Each row is a point. The points of each table are mixes of a few directions, plus a little noise. Count the directions of each table, and those that both share. Where both have some left over, give the other angles between the two spaces (their principal angles), to ten degrees, smallest first.

First:
[[ 2.0 -2.5 -0.2]
 [-7.8 11.1  1.3]
 [ 2.7 -3.7 -0.4]
 [ 0.8 -1.1 -0.1]
 [ 2.5 -3.6 -0.3]]
Second, 6 rows:
[[-3.5  4.9  0.5]
 [ 2.4 -3.4 -0.4]
 [ 5.3 -7.4 -0.7]
 [-6.7  9.3  1.0]
 [ 0.1 -0.1  0.0]
 [ 2.4 -3.3 -0.3]]
Directions: first 1, second 1, shared 1

First:
[[ 0.5 -5.0 -6.9  8.7]
 [ 0.0 -0.1 -0.1  0.1]
 [-0.2  2.2  3.1 -3.9]
 [-0.3  3.0  4.1 -5.2]
 [ 0.5 -4.8 -6.6  8.4]
 [-0.3  3.2  4.4 -5.6]
 [-0.2  1.4  2.0 -2.5]]
Second, 5 rows:
[[ 5.3  3.5 -2.4 12.6]
 [-2.2 -1.4  1.0 -5.4]
 [ 0.7  0.4 -0.2  1.6]
 [-2.9 -2.1  1.4 -7.3]
 [-0.8 -0.4  0.3 -1.7]]
Directions: first 1, second 1, shared 0; angles 50

First (8 x 6):
[[-5.2 -0.5  6.3 -4.3  4.7  2.8]
 [10.4 -0.2 -2.5  1.6 -4.0 -0.6]
 [-5.9 -0.8 -0.5  2.9 -1.7 -3.0]
 [-5.2 -1.7  5.4 -1.0  1.8  0.5]
 [-4.1 -0.9  4.7 -2.2  3.2  2.0]
 [-6.0 -0.4 -5.6  6.1  2.0  2.0]
 [10.6  1.0 -2.8 -0.4 -3.9 -1.1]
 [ 5.5  3.5 -5.1 -2.5 -2.2 -2.5]]
Second:
[[-4.2 -3.0 -2.1 -3.5  1.5 -1.8]
 [-4.1 -0.7  4.3  5.7 -3.6 -2.6]
 [-6.2 -1.7  5.0  6.2 -4.0 -3.7]
 [12.6  7.4  0.0  1.6  0.4  6.5]
 [-2.8 -1.5 -0.5 -0.7  0.1 -1.3]
 [ 3.9  1.7 -2.0 -2.1  1.7  2.4]
 [-3.7 -3.1 -2.3 -3.7  1.8 -1.7]
 [ 7.3  4.9  2.1  3.8 -1.4  3.5]
 [-3.0 -3.6 -4.8 -7.2  3.8 -0.8]]
Directions: first 4, second 2, shared 1; angles 50

First (10 x 8):
[[  1.8  -0.1  -0.9  -8.7   6.9  -5.6  -1.2  -0.7]
 [ -0.4  -1.0   1.9   3.3  -3.7   1.4   1.9  -1.9]
 [ -1.1   1.2  -1.2   3.5  -1.7   2.9  -1.0   2.3]
 [  0.2  -0.3   0.2  -0.7   0.2  -0.5   0.3  -0.6]
 [ -2.4   3.3  -3.7   7.7  -3.4   6.9  -2.6   6.2]
 [  1.0  -0.2  -0.6  -4.8   3.7  -3.0  -0.6  -0.4]
 [ -0.7   0.4   0.2   3.1  -2.4   2.1   0.1   0.6]
 [  3.1  -2.0   0.7 -12.8   9.0  -9.2   0.0  -3.6]
 [  1.0  -4.8   7.4   1.4  -5.4  -1.7   6.1  -8.1]
 [ -2.5   3.5  -4.3   7.3  -3.0   6.8  -3.0   6.4]]
Second:
[[ -8.1  -2.0   1.9   0.7  -1.1 -12.8  -1.1  -7.4]
 [  4.4  -0.7   4.1   1.5   5.2   4.4  -1.7  -2.1]
 [  1.4  -1.9   1.1  -3.9  -1.9  -2.5   3.8  -2.0]
 [ -6.1  -3.0   1.2  -3.3  -4.0 -12.9   3.1  -6.5]
 [  0.6   2.6  -1.3   4.7   3.1   6.1  -4.6   3.5]
 [  0.6   2.4  -2.9   2.4   0.4   5.2  -2.2   4.8]
 [  0.6   1.7  -1.1   2.8   1.8   4.2  -2.7   2.7]
 [  0.5   1.3  -4.0  -1.6  -3.5   2.4   2.0   4.8]
 [  6.5  -0.6   0.6  -3.4   0.1   6.1   3.4   2.1]]
Directions: first 2, second 3, shared 1; angles 90

First (10 x 9):
[[  0.8   0.5   0.6  -0.8   1.4  -1.0  -1.0   0.3   0.3]
 [ -1.4  -0.9  -1.0   1.5  -2.4   1.7   1.6  -0.5  -0.4]
 [  2.8   2.1   2.3  -3.1   5.2  -3.8  -3.4   1.2   0.8]
 [ -8.2  -5.8  -6.7   8.7 -14.4  10.6   9.1  -3.2  -2.0]
 [ -1.2  -1.0  -1.2   1.4  -2.2   1.8   1.6  -0.4  -0.3]
 [ -1.0  -0.8  -0.7   1.0  -1.7   1.2   1.1  -0.3  -0.2]
 [  7.9   5.7   6.4  -8.6  14.2 -10.4  -9.0   3.1   1.9]
 [ -1.2  -0.9  -0.8   1.1  -2.0   1.6   1.5  -0.5  -0.3]
 [  1.5   1.2   1.3  -1.8   2.8  -2.1  -1.8   0.7   0.4]
 [ -0.5  -0.3  -0.5   0.5  -0.7   0.7   0.3  -0.2  -0.2]]
Second (9 x 9):
[[ -3.7  -2.8  -4.3   2.7   0.2   2.2  -0.4   2.9  -2.2]
 [ -1.9  -1.0  -0.6  -1.6   2.1  -3.2  -1.3   2.2   0.0]
 [  1.2  -5.3  -1.9  -1.3  -0.6   2.5  -1.7  -4.7  -1.2]
 [  0.3   0.1  -1.3   3.2  -2.4   4.9   1.5  -0.8  -1.3]
 [ -2.8   1.6   2.3  -1.7  -2.9  -5.0   3.1   1.3   2.6]
 [ -1.1  -5.3  -1.7  -1.0  -2.4   0.6   0.1  -3.8  -0.4]
 [ -7.2   2.7  -2.0   3.5   0.4  -3.2   2.2   9.5  -0.6]
 [  9.3   7.9   3.2   5.8  -3.1  11.7   2.2  -4.2  -0.8]
 [  5.8   1.8   6.6 -10.1   7.8 -10.8  -5.9  -1.4   3.5]]
Directions: first 1, second 4, shared 1

First (8 x 11):
[[  2.4  -3.2  -4.6   6.4  -1.0   1.2  -2.8   2.8   2.6   2.9   3.5]
 [ -1.2   7.9  10.6  -5.9  -4.6   0.0   3.8  -8.6   2.4  -0.6  -3.2]
 [ -2.2  -3.6  -8.5  -9.3   8.0  -1.0  -2.2   6.6  -8.7  -3.3  -0.6]
 [  0.8  -0.6   0.9   5.5   1.4  -2.2   2.7   0.9  -0.3   0.6   0.9]
 [ -0.5  -0.9   6.6   7.3  -2.1   3.3  -1.6  -3.5   5.1  -2.5  -0.2]
 [  0.3   3.8  -2.9 -11.6   0.4   0.8  -2.4  -0.4  -3.3   1.8   2.0]
 [ -0.1  -0.2   3.5   5.2   2.1  -1.3   2.3  -0.8  -0.2  -1.4   0.5]
 [  0.9  -3.7  -5.8   2.5  -4.0  -0.8   0.1   2.9   2.7   2.4  -2.9]]
Second, 9 rows:
[[  0.9  -3.8   2.2  10.2  -7.9  -2.8 -12.0   2.1   7.5   5.6   0.1]
 [ -2.5  -3.2  -1.0  -2.1   5.0   1.3   0.5   1.9  -3.3  -5.5  -2.4]
 [ -1.8   1.4   1.2  -7.1   1.8  -6.4  -7.2   2.7  -5.3   2.1  -0.4]
 [  3.2   2.1  -1.7   4.8  -1.4   8.0  13.8  -5.3   4.5  -1.6   1.7]
 [  1.8   3.1   0.5  -0.4  -2.6  -1.2   0.9  -1.5   1.0   3.6   1.8]
 [ -0.5   0.4  -0.7  -2.4   2.4   1.0   3.0  -0.2  -1.9  -2.0  -0.3]
 [  2.3   2.5   0.6   2.6  -4.5  -0.4   0.3  -1.9   3.4   4.3   2.0]
 [ -1.9  -1.4  -2.3  -3.7   7.2   4.5   8.6  -0.2  -4.5  -7.9  -1.9]
 [ -1.4  -0.9   0.9  -1.7  -0.1  -4.1  -7.4   2.6  -1.5   1.4  -0.7]]
Directions: first 5, second 3, shared 2; angles 70
